Every row gives one point. To make a cloud, some directions were put in groups of two or more. Within a group, all points are equally far from the middle, so they leave a hole (a ring in 2 directions, a hollow ball in 3). The other directions are filled evenly. Then the cloud was stretched, turned, moved and blurred a little. Count the holes, and give their numbers of directions, smallest first.
(in the rows, 128 means zero)

Cloud:
[[153  87]
 [105 118]
 [132 159]
 [164  93]
 [143  86]
 [165 150]
 [173 141]
 [168  96]
 [141 160]
 [154 158]
 [152  86]
 [142  85]
 [120  92]]
Holes: 1 (2)

Cloud:
[[102 114  92]
 [177 125 156]
 [ 80 138 119]
 [181 140 130]
 [128  82 112]
 [127 164 172]
 [176 146 151]
 [135 150  87]
 [172 109 109]
 [181 124 143]
 [142 107  88]
 [126 102 180]
 [171 129 167]
 [118 107  87]
 [143  87 105]
 [160 167 122]
 [167  93 125]
 [123  81 115]
 [162  90 120]
 [107 170 115]
 [162 156 163]]
Holes: 1 (3)

Cloud, 29 rows:
[[ 99 130 165 142]
 [101 132 161 117]
 [126 157 171 151]
 [104 135 117 100]
 [173 168 101 148]
 [104 128 102 172]
 [111  93 145 171]
 [147  86 132 176]
 [186 122 117  98]
 [142 168 139 174]
 [173 144 152  97]
 [174 104  84 138]
 [161 172 101 149]
 [130 156 173 122]
 [184 126 135  95]
 [104 112 123 179]
 [175 100 167 145]
 [160  93 115 176]
 [170  94 110  99]
 [187 140 100 114]
 [117 158 101 111]
 [176 139 159 101]
 [134  90  95 108]
 [163 160 155 170]
 [180 149 132 173]
 [116 155 116 100]
 [ 98 122 164 134]
 [175 135 173 119]
 [110 118  81 133]]
Holes: 2 (2, 2)

Cloud:
[[152  98 134 160  77  93]
 [166  92 163 178 139  97]
 [176 138 106  90 119 138]
 [159 116 140  86 110 129]
 [167  87  89 138 140 111]
 [144 100 107 133  46 153]
 [181 137 102 154  64 121]
 [172 128  81 158 135 136]
 [101 155 160 108  98 128]
 [158 122 139  79  94 123]
 [133 179 152 172 132 123]
 [ 92 109 118 105 157 175]
 [174 104  88 154 147 153]
 [112 181 154 133 127  80]
 [ 99 136  97 125 172 183]
 [175 142  69 117  95 141]
 [146 189 155 150 126 138]
 [142  96 153 110 149  84]
 [177 163 148 172 123 104]
 [103 127  87 166 168 138]
 [130 192 149 152 106 124]
 [147 124 164 111  76  87]
 [100 127 136  95 125 121]
 [ 95 134 168 119 155 170]
 [134  86 145 166 103 122]
 [102 143 162 109 107 116]
 [135 114 170  95  96 173]
 [175 130  81 101 104 136]
 [131 115 169 130  88 102]
 [124 113 154  85 109 148]
 [102 101 146 103 162 155]
 [162 161  92 114 148 135]
 [176 117  87 134 155  95]
 [131 171  70 133 122  96]
 [172 107  86 134 147 167]
 [128 191 153 152 118 108]
 [110 172 132 164  79 107]
 [133 177 135 171 112 160]
 [136  81  97 143  90 131]
 [121 172 159 170 146 123]
 [177 149 162 176 163 101]
 [169  87  93 136 155 105]
 [102 144  77 146 119 115]
 [103 136 161  91  95 165]
 [172 140 120 113 174 149]
 [123  87 112 154  84 120]
 [106  83 123 176 128 131]]
Holes: 2 (2, 2)

Cloud (80 x 8):
[[168 174 148 173 139  87 152 145]
 [124  97 149 186 105 151 147 139]
 [ 79 126 144 140 133 124  88 143]
 [145 110 130 171  98 130  77  81]
 [114 115 132 109 145 111 102 143]
 [105 123 156 153 144 107  86 158]
 [158  90 100 138 129 119  90 150]
 [161 104 182 118 154 141 161 134]
 [140 115 120 108 161  67 123 120]
 [178 127 114 141 120 130 107 157]
 [ 74 185 129 151 105 146 104 108]
 [131 170 138 146  99 145 125 152]
 [ 66 118 118 178 122  75 128 104]
 [165 153  88 111 156 105 115 138]
 [102 121 157  97 180  83 113  85]
 [108 147 126 112 153  89 192  90]
 [157 132 120 193 111 136 132 162]
 [122  99 102 131 106 133  81 125]
 [111 138 164 116 129 111 157 143]
 [112 119  91 170  61 122 166 106]
 [112  92 177 143 124 164 169 162]
 [ 96 118  97 120 131 164 114  92]
 [149 158 153 154 123 126 115  91]
 [149 131 143  94 100  96 117 145]
 [119 148 114 135 175 152 106 126]
 [147  91 178 122 141 142 171 112]
 [106 125 155 192 151 128 145 122]
 [130 174 147 137  95 124  99 125]
 [ 74 153  78 185 119 104 132 142]
 [106 183 155 147 157 123  94 109]
 [163 133 125 191 117 127 159  84]
 [101  75  93 114 160  97 106 115]
 [165 150 145 139 101  81  96  54]
 [107  68 119 163 129  74 133 104]
 [133 123 106 143 141 156 101 109]
 [159 183 140 103 164 122 117 105]
 [182 111 164  96 160  89  96 153]
 [156 112 119 105 156  66 128 105]
 [ 94 133 169 161  80 157 148 108]
 [137 154 102 157 124 149 119 156]
 [163 167 161 130 114  81 172 137]
 [124 173 156  88  80 109 128  90]
 [ 96 168 166 139  51 115 111 125]
 [ 98 179  86 179 125 132  91 117]
 [ 87 115  90 170 139  71  85 121]
 [ 82 154 178 169 126  77 114 126]
 [104 127 195 167 136 152  85  79]
 [152  94 140 169 140 123 150 146]
 [123  88 166 147 126  97 131 174]
 [122 173 174 177 108 116 184 106]
 [149 121 174 180 123 152 146 160]
 [156 107 174 140 198 123 148 156]
 [ 76  79 135  95 144 109 114  81]
 [120 134 172 107 182  59 159 104]
 [121 151  93 179  92  74 150  86]
 [ 63 169 135 171 127 150 139 111]
 [ 89  67 100 128 169  79 171 114]
 [163 116 171 189 122 104 128 161]
 [104 148 119 162 110 138 116 104]
 [125 187 192 174 148 143  77 128]
 [ 99 147 148 146 123 143 147 153]
 [146 145 170 164 168 146 103 102]
 [123 125 160 135 172  69 157 175]
 [108 160 134 120  85 108  94 115]
 [120 123 173 106 128  65  95 111]
 [137 144 152 135 166  63 132 123]
 [137 141 121 164 137  94  70  97]
 [131  76 114 124 104 115 150 140]
 [159 161  91 119  98  94  99 122]
 [134 120  94 122  90 142 146 176]
 [135  98 113 118 138 117 128 167]
 [ 78 132 112 155 113 163  95 114]
 [143 123 123 115 115 124  76 142]
 [116 151 154 130 184 100  97  70]
 [139 164 161 154 176  75 156 118]
 [133 139 187 139 168 143  77 144]
 [ 85  87  98 107 122  93 141  81]
 [ 78 131 138 154 131  88  86 160]
 [130 127 154 166  90 150 132 133]
 [100 100 180 154  73 142  79 134]]
Holes: 0

Cloud, 104 rows:
[[115 101  95  90 147 147 149 126  86]
 [ 96  99 120  93 120 137 159 166 145]
 [ 78 142  87 108 173 156 104 164 132]
 [170 146  69 146 138  98 104 149  82]
 [ 77  96 172 169 128 165 136 133 105]
 [ 95 161 162 117 183  96 165  93 153]
 [170 139  95  66  95 110 144  91 105]
 [113 126 124 153 137 154 111 174 148]
 [126 166  65  92 107 173 110  90 142]
 [ 61 163 127 124 166 172 125 150 116]
 [149 127 128 115 143  90 129 139  77]
 [ 54 127  82 150 125 123 182 142  55]
 [ 98 159  72 169 149 129 123 156 118]
 [139 151 155 158 178  59 112 140 120]
 [102 124  97 127 171  66 119 157 111]
 [ 83 151 151 183  85 154 136 167 130]
 [138 123  96 143 130  81  94  83 101]
 [129 120 105 128 150  75 137 160 182]
 [110 135  76  73 174 154 137 109  92]
 [116 178 149 153 188  94 142 144 142]
 [ 70 119  99  87 127 171 166 165  92]
 [ 83 143  77  93 135 158 103 108 146]
 [109 168 173 138 117  99 143  95  86]
 [ 65 161 100 110 113  82 168 106 116]
 [ 86 149 146 126 126  66 146 170  85]
 [ 80 141 161  83 105 165 139 139  60]
 [ 98  92 111 126  81  99 158  82 150]
 [ 70 162  83  89 165 112 131 104 120]
 [117 150 143 161 143 142 139 157 161]
 [117 157  92 134 122  71 159 110  83]
 [136  76 116 145 157  98 117 130 141]
 [155  82 110 114 124 157 127 142 130]
 [133 140 114  67 142 109 150 138 168]
 [ 99 172  96 128 142 145  84 145  88]
 [ 79 142 112 131 141  71 107 103  71]
 [120 170 108 156 140 101 162 143 106]
 [ 84  85 121 134 145 164 117 133 117]
 [142 166 107 125 145 157 125 125  74]
 [ 74 184 134 136 131  95  76 138 168]
 [104 110  86  92  93 180 147 133 131]
 [158 165  97 167 110  95 146 159 147]
 [111 107 140 161 151  99  88 120 110]
 [ 75 122  79 120 151  57 115 156  86]
 [150 116 128 160 147 161 115 141  96]
 [112 137  89 131 150 151 135 139  62]
 [129  90 110 100 163  82 134 177 183]
 [136 137 142 102 126 129 105 191 177]
 [108 148 104 114 155 106 108  89 127]
 [107 159  81 138 122 111 114 173 104]
 [103 121 114 152 101 130 139 141 142]
 [ 75 167  80 127  96 139 131 143 143]
 [ 92 156  79 135 136  85 133 131 137]
 [ 88 167  72 156  94 117 150 139  69]
 [ 97 191 133 162 110 147  83  90 156]
 [125 168  71 119 114 146 104 176 117]
 [124 135 137 150  92 118 164 129 104]
 [119 123 152 126 123 100 157 164 145]
 [110 103  82  86  87 155 119 118 127]
 [ 97 107 108 155  74 121 117 133 116]
 [103 141 100 104 150 112 102 132 116]
 [127 108 144  78  95 149 153 148 181]
 [ 77 102 116  81 157 119  71 123  80]
 [113 156 115 148 100 116 134 101 154]
 [129 157 108 157 104 150 148 149 151]
 [ 74  93  91 129 110 147 165 121  69]
 [134 138 144  80 150 109 130 147  85]
 [140 105 154 172 111  88  83 163 190]
 [ 54 107 100 144 141 105 142 120 164]
 [ 92  92  78 112 155 172 125 134 106]
 [100 156 133 105 140 120 171 174 101]
 [ 48 180 154 151 127  75 158 167  84]
 [100 105 162  90 121 148 143 126 145]
 [ 77 151  89 136  77 154 170 143 136]
 [ 94  94  89  95 154 135 108 173  77]
 [ 92 151  75 165 131 101 184 147 115]
 [ 80  96 115 143 113 112 129  71  71]
 [103 138  88 163 138  80 118 143  88]
 [119 142 146 115 107 120 113  93 172]
 [140 158  98 154 115  93 105  94 125]
 [157 130 123 163 106  67 155 158 166]
 [114 101  98 147 144 174  91 102 144]
 [146 110 128 109 107 133 167 132  85]
 [124 120  94 170  87 141 138  99 114]
 [ 88  90 149 161 152 100 155 175  96]
 [ 73 138 154 119 129 129 114 141  79]
 [105 162  83 112 111 144 130 165 158]
 [126 106  74  95 118 170 110 174 136]
 [ 90 123 111 172 162 140  86 140 150]
 [102 110  57 135 160 118 113 175 106]
 [130 134 171 131 148 112 131 116  69]
 [148 120 143 117 153 178  94 135 134]
 [155 130 106  76  96 140 123 115  87]
 [ 98 112 112 137 152 101 174 170 153]
 [ 85 134  71 108 164 129 117 182 122]
 [130 128 130 156 113 134 142 172  75]
 [141 151 121 168 138 125  89 153  84]
 [ 69 158 165  74 149 106 138 149 124]
 [ 70 180 126 146 137 112  94 162  82]
 [147  98 143 104 171 104 146 108  67]
 [106 102 107 160 186 158 165 103 131]
 [145 127  90 145 127 128 175  84  88]
 [101 177 133 170 125 131  91 177  93]
 [115 146 126 151 144 105 104 157 146]
 [ 83 186 126 129 130 116 117 125 151]]
Holes: 0

Cloud (107 x 9):
[[ 69 131  90  93 161 149 142 158 166]
 [137 140  86 120 171 102 127 143 144]
 [127  83 169 134 142 144 127 143 120]
 [111 102 102 143 142 115 104 142 115]
 [135 117 115 149 122 178 111 130 140]
 [113 120 134 122 174 113 107 132 185]
 [ 73 138 141 111 178 121  89  76 135]
 [157 165 120 151 102 177  99  92 120]
 [145 156 142  91 131 121  90 115 167]
 [136 150 133  69 101 107 136 125 119]
 [144 105 135 140 178 161  85 104  76]
 [137  96 170  85 162 120 112  86 117]
 [ 96 160 128 111  74 164 135 167  82]
 [144 101 140 149 162 136 138 116 141]
 [129 111  44 146 130 107 142 128 133]
 [144 102 143 133 101 104  98 130 134]
 [102 148 184 104  75 151 121 163  88]
 [117 146  90 133  93 177 137 146 149]
 [ 91 143 132 144 146 105  91 100 159]
 [130 132 142 118 115 120 132 134 102]
 [108 178 110  47  95 112 136 129 166]
 [152 121 190  73  53 137  73 138 174]
 [186 127 111  66 107 128 141 125  74]
 [155 134  97  65 103 142 188 116 159]
 [136 143 171  90  96  67 119 125 122]
 [ 81 126  96 146 132 119 115 103 154]
 [152  87 158 159  92 148 124 112 141]
 [157  71  79 161 127 182 145 107 120]
 [ 99 139 158  90  86 137 135 157  85]
 [138 108 156 117  96 155 178 103 122]
 [134  63  78 146 148 150 141 148 104]
 [140 164 136 129 132 131 131 112 147]
 [156 162  99  66 101 109 127  96 148]
 [169 178 148 139 144 158 109  90 161]
 [135 141  91  99 109  81 157 158 133]
 [162 126 150  86 137  86  66 133 166]
 [172  81 147 118 113 137  88  86 142]
 [151  90 136  95 111 110 132  95 154]
 [137 148 138  77  75  73 171 120 151]
 [110 155 148 155 142  80  96 124 128]
 [131 143 134 131 171 120  72 148 170]
 [143 157 135 102  88 156 152 184 110]
 [119 106 166 130  93 123 175 112 119]
 [159 148 124  75 143 125 124 119 117]
 [101  92  97  81 145 205 159 127 106]
 [110 104 172  73  93 142 113 168 146]
 [181 107 106 138 148 156  59  97 110]
 [115 117 165 147 163 194 124 100 122]
 [ 93 149 110 117 163 154  95  80 146]
 [135 148 122  88  97 161 115 169  69]
 [ 73 103 129 146 127 195 125 143 110]
 [ 92 118 110  92 120 131  92 133 151]
 [ 94  77 163  92 113 121 154 124 173]
 [ 72  74 150  81 122  88  81 153 111]
 [106 122 155 122 138 120 104  83 152]
 [160 150  95  69 118  98 131 160 159]
 [ 93 184 136 125 120 103 117 144 166]
 [116  83 126 122  61 189 124 140 107]
 [135 124 155 103  99 184 149  90 128]
 [101 162 186 154 119 145 104 142 100]
 [114  78 176  77 156 119  87 149 131]
 [ 85  91 109 102  91 141 124 105  87]
 [118 121 125 108  87 172  97 116 130]
 [122 111 106 127 156 197 111 106  73]
 [139 100  98 105 141 147  21 158 168]
 [132 106 124 121 139  88 116 166 175]
 [162  96 108 119 104 154  97  99 153]
 [185 100 169  87 165 135  95 109 147]
 [143 142  84  70 130 123  90 173 137]
 [147  65 118  74 136 192 121 111 133]
 [101 169 147  76 119 113 133 126 156]
 [178  78 151 120 182 129  84  93 124]
 [168 122 168  98 123 124 133 137 174]
 [111 110 119  82 123 175 114 164 127]
 [ 86 103 138 113 126 127  93 126 167]
 [148  79 163 140  89 134  98 120 153]
 [167 131 116 117 133 138 134 164 126]
 [ 97  65 122 101 141 127 124 148 117]
 [137 184  75 119 125 107  98 133 141]
 [109  94 166 100  85 115 175 114 131]
 [151  67 163  96 119 138  95  80  90]
 [105 148 147 142 172 166 132 122  92]
 [179  94 131 163  97 162  91 145 189]
 [143  78 186  98 160 129  89 100  84]
 [173 138 143 120  93  94 139 100 176]
 [170  77 130  83 150 129 147 117 138]
 [154 113 109 153 127 165 131 116 100]
 [ 83 145 160  97  89 113 118  95 113]
 [150 129 107  94 107 203 169 120 116]
 [ 60 103 132  93 141 159 128 153 157]
 [ 94  77 165  97 146 157 107 120 104]
 [118 142 119  47 157 154 113  98 110]
 [ 95 157  92 142 106 121 101 106 108]
 [ 96 152 166  67 140  82  89 148 161]
 [176 119 132 104 151 115 136 122 191]
 [106 133 158 158 121 116 128  95 111]
 [132 114 147  94 130 115  98 177 166]
 [145  98 162 152 126 174 129 135 116]
 [139 154 162  75 156 172 138 125 125]
 [149 164 131  98 104 159  85 136 113]
 [155 155 104 140 101 162  77 172  79]
 [148  91  85 137 159 146  62 148 126]
 [122 110 103  59 121 107 111 147 160]
 [ 70 104 107 137 156 155  74 164  92]
 [185 155 156 167 101 126 112 118 117]
 [104 112 133 110 135 197  55 171 115]
 [114 144 107  55 109 140 137 162 169]]
Holes: 0

Cloud, 92 rows:
[[155 112 119  95 108  61 111  96 123]
 [195 165 157 129 129 132 120  71 121]
 [196 207 120  93 144 159 118 125 110]
 [106 110 171 144 102 105  79  77 129]
 [120  94 144 148  93 129 121 121 163]
 [141 185 152 112 112 134  81 167 104]
 [162 123 159 155 171 122 143 154 100]
 [149 122 181 114  57 126 117 101 183]
 [163 143 137  84 158 118 138 101 132]
 [190 177 142 144 183 110 173 123  95]
 [122 102 160 156  79 104  71  59 141]
 [181 144  88  94 138 175 153 156 130]
 [130 112 105 145 136 158 125 163 113]
 [139 143 143 104 140  93 105 158 142]
 [147 182 151 121  85 115  97 123 156]
 [157 145  97 105 147  72 182 144  94]
 [114 132 113 129 103 122 115  98 168]
 [166 114 152  81 116 130  92 107 119]
 [199 179 133 116 152 151 134 144 160]
 [133 201 140 114  86 145 133 170 124]
 [165 131 142 154 117 163 109 177  88]
 [145  82 160 156 163 135  62 132 157]
 [175 152 123  88 196 122 174 182 161]
 [108 126  88 127 170 179 179 110 138]
 [180  87 113 114  81 138 121 149 195]
 [110 154 111 115 139 110 178 163 156]
 [139 135 155 112 104 189 131 161 125]
 [201 159  83 149 192 113 120 134 132]
 [109 134  80 158 107 138 114 141 107]
 [138 174 140  87 104 157 129 146 147]
 [159 126 147 100 158 132 127 103 164]
 [189 140 180 107 105  84 115 117 151]
 [199 149 121 123 169 118 110 146 120]
 [ 93 130 149 144 120 141 164  89 127]
 [139 146  91 134 132 125 199 130 166]
 [141 109 125 104 156 149 133 104  65]
 [177 181 117 112 107 170 130 156 121]
 [130 162 154 137  99 103 175 112 143]
 [155 131  91 137 104 131 121 110  85]
 [148 160 139 189 150  60 166 118 157]
 [133 160 120  35 119 126 138 150 123]
 [122 101  93 104  54 134 110 143 151]
 [175 150 153 106 139 123 151 155 185]
 [203 148 132 105 187 128 134 127 136]
 [127 140  93  90 149 156 185 119 151]
 [163 112 127 140  68 131 133 181 151]
 [172 152 171 145 185 137 165 123 171]
 [144 144  85 142 112 130 102 104 110]
 [107 116 173 169 127 134 106 131 170]
 [164 147 123 164 167 146 121 129  84]
 [147 103 136 106 122  71 131 109 124]
 [170 182 136 156 131 164 142 148 123]
 [133 138 132 153 155 125 116 151  89]
 [102  92 139  97  78 104  87 109 165]
 [113 144 138 107 159  88 107 159 183]
 [ 80 135 146 100 116 145 134 122 125]
 [103 104 165 145 138 161 159 101 163]
 [141 128 110  65  92 156 122 155 122]
 [ 91 129 109 105 161 167 139 172 143]
 [150 131 124  59 124 150 163 122 130]
 [170 101 155 141 209 123 164 100 156]
 [161 160 163 100  72 140 115 132 110]
 [161 178 104  90 139 117 175 134 132]
 [109 116 126 172 157 182 118 131 185]
 [165 138 121  93 158 183 133 127 126]
 [182 128  99 103 198 146 189 116 106]
 [174 170  79 131 158 132 166 105 195]
 [129 154 120 125  83  99 122 121 191]
 [116  88 142 133  89 110  91 129 156]
 [123 153  86  99 130 147 137 131 114]
 [ 98 193 166 120 131 169 128 171 131]
 [123  83 137  83 121 119 118 150  85]
 [187  98 124 116 192 122 162 129 166]
 [127 107 136 154 129 117 190 129  94]
 [177 115 103 142 127 174 149  78 194]
 [114 127 107 106 163 146 132 127 100]
 [156 143 150 122 118 117 168 165 139]
 [142 141 103 118 117  99  92 134 202]
 [171 169  94  72 121 144 167  99 123]
 [168 105  86 159 100  95 173  95 166]
 [153 102 106  89 137 116 185 128 122]
 [167 166 130 118 165 128 144 157 147]
 [113 153  86 143 131 182 107 100 133]
 [121 138  86 103 143 175  85 118 162]
 [169 178 161 132 110  98 125 126 164]
 [123 128 129 137 138  91 129  87  90]
 [ 90 170 159 150 165 102 144 117 148]
 [165 127 187 105 154 167 142  77 139]
 [126 103 108 111 121 133 123  57 152]
 [116 117 147 147 140 193 125 117 120]
 [128 174 103 128 106 110 108 102  98]
 [160 148 117 114  80 117 144  78  90]]
Holes: 0
